Every row gives one point. Each copy is the shape, with its points in the same order, turned, moved and blurred by noise. Some copies are also mirrored. Which?

Shape (7 x 2)
[[-4.6 -0.6]
 [-0.2  0.1]
 [-6.6  1.8]
 [ 3.6  6.3]
 [-2.2  7.9]
 [-3.3  1.3]
 [ 2.4 -3.5]]
Copy 1 (7 x 2)
[[-3.5  0.8]
 [ 0.6  2.1]
 [-5.6  3.0]
 [ 3.8  8.6]
 [-2.7  8.8]
 [-2.5  2.8]
 [ 4.1 -1.5]]
Copy 1 is: only turned
Copy 2 (7 x 2)
[[-5.4 -2.9]
 [-0.9 -1.0]
 [-7.8 -0.1]
 [ 1.6  5.6]
 [-4.6  6.5]
 [-4.2 -0.5]
 [ 1.9 -3.8]]
Copy 2 is: only turned
Copy 3 (7 x 2)
[[-5.0 -0.1]
 [-0.7 -0.5]
 [-6.5  2.8]
 [ 4.4  4.5]
 [-0.9  7.4]
 [-3.4  1.4]
 [ 1.2 -4.5]]
Copy 3 is: only turned

Shape (10 x 4)
[[  0.5  -3.1   6.2   3.3]
 [  4.3   2.3  -0.7  -0.6]
 [  3.0  -0.8   4.0   4.2]
 [  0.2   0.7   5.0   3.2]
 [  3.3  -0.3   3.1   3.6]
 [ -1.8   2.8 -14.7   2.0]
 [  5.2  -4.9  -1.1   2.7]
 [  0.8   2.0   6.1   1.7]
 [  2.7   1.3   3.2  -2.7]
 [ -6.4  -0.8   3.8   1.7]]
Copy 1 (10 x 4)
[[  3.5  -3.1   6.9  -1.1]
 [  0.3   3.8   1.2   2.9]
 [  4.8  -0.3   5.5   1.9]
 [  5.2   0.7   5.1  -2.0]
 [  4.1   0.5   4.4   1.8]
 [  4.0   3.0 -13.8   3.7]
 [  1.4  -3.3   1.5   6.1]
 [  4.7   1.9   6.3  -1.8]
 [ -1.0   3.2   3.5  -0.8]
 [  4.7  -2.6   1.6  -6.8]]
Copy 1 is: mirrored
Copy 2 (10 x 4)
[[ 1.9 -7.0  2.7  0.8]
 [ 3.9  2.2  2.5 -2.9]
 [ 4.0 -3.6  1.6  1.6]
 [ 2.2 -4.3 -0.7  0.4]
 [ 4.1 -2.7  1.6  1.2]
 [-5.5 13.5  3.5  2.3]
 [ 4.0 -0.6  7.9  2.3]
 [ 2.7 -4.7 -1.6 -1.9]
 [ 3.3 -1.9  1.9 -5.0]
 [-4.9 -5.4 -0.4 -0.4]]
Copy 2 is: mirrored
Copy 3 (10 x 4)
[[-0.8 -7.7  1.3  2.5]
 [ 1.8 -2.0 -3.3 -5.7]
 [ 1.9 -6.7 -1.6  1.0]
 [-1.3 -6.4 -1.7  0.5]
 [ 1.2 -6.1 -2.4  0.2]
 [ 2.3 12.2 -6.7 -0.8]
 [ 6.9 -2.1 -0.2  0.8]
 [-3.2 -7.1 -2.7 -1.3]
 [-0.5 -4.3 -0.3 -5.9]
 [-6.7 -3.2  1.8  2.1]]
Copy 3 is: mirrored
